Each row of a before or after table is a point. One or more steps were done to the points. Then noise was added and the rows were shuffled. The steps act on columns, c1 being the first. What was done? A step turns or swaps two columns, mirrors them in a line or flattens them onto one, adds a multiple of one to another, or multiplies or shifts one. Angles are multiples of 10 degrees, from the lower column toward the higher: turns from -170 to 170, lines from 10 to 170 but not 90. Use the fewest steps. Two steps may share a column if one is a turn and the other turns, adds or multiplies; they go together, in the order done. Otherwise the lowest column goes first.

Before (10 x 2)
[[  6  27]
 [ 27 -35]
 [  2  22]
 [  8 -17]
 [ 36 -61]
 [ 12 -17]
 [ 73 -16]
 [ 79 -30]
 [-41  25]
 [-30  47]]
After (10 x 2)
[[-61  34]
 [  8 -19]
 [-84 -12]
 [-72 -25]
 [-13  12]
 [ 48  -2]
 [-41  19]
 [  9 -25]
 [ 50 -25]
 [-20   9]]
Steps: turn c1 and c2 by -150 degrees

Before (13 x 4)
[[ -9  13 -24  34]
 [ -1 -34   6 -14]
 [-29 -41  16  13]
 [-21  13  -4 -60]
 [-45  -4 -33 -37]
 [ -6 -20  29   4]
 [-51  11  -9  15]
 [ -3 -18 -60 -15]
 [ -6 -40  58  28]
 [-17  -6 -14  16]
 [ -3 -36 -23  14]
 [ 12  30  -7   7]
 [-25  16  40  10]]
After (13 x 4)
[[  -6  -41  116   29]
 [ -25   16   79   10]
 [ -17   -6  -29   16]
 [  -4  -36  -46   14]
 [  12   31  -14    8]
 [  -9   14  -48   34]
 [ -29  -41   32   13]
 [  -1  -34   11  -14]
 [ -45   -4  -65  -37]
 [ -21   13   -8  -60]
 [  -4  -18 -121  -15]
 [ -51   10  -18   15]
 [  -6  -20   58    4]]
Steps: multiply c3 by 2

Before (12 x 6)
[[-14   7  31 -58 -45  13]
 [ 44  23  25  45  14   4]
 [ 37 -31 -28 -47  32  70]
 [-73  45   0  34  27  -3]
 [ 48 -31  16  21  54   0]
 [ 35  25  26 -20  53  84]
 [ 23  25   9 -10 -21  27]
 [-17  18  -4  19 -58 -42]
 [-32  51 -38  25  68 -27]
 [  2  -1  -8   1  21   8]
 [ 37  61  35 -42 -47  -9]
 [-40 -21 -17  44  19 -10]]
After (12 x 6)
[[ 17  48  22 -49  30  67]
 [-13 -87 -33  34  29  -6]
 [-29  11  24  -9 -25  28]
 [-71  13  78 -44 -47  -8]
 [-39 -47 -68  22  67 -28]
 [ 13  58  -3  22  53  -2]
 [ 32 -27 -63  45  19 -10]
 [  2   1  -9   1  18   9]
 [-14 -21 -25  18 -62 -41]
 [-32  22  48 -22  53  85]
 [  1 -12  92 -56 -48  18]
 [-35  33 -23  45  13   5]]
Steps: turn c1 and c2 by 110 degrees; add -1 times c4 to c3
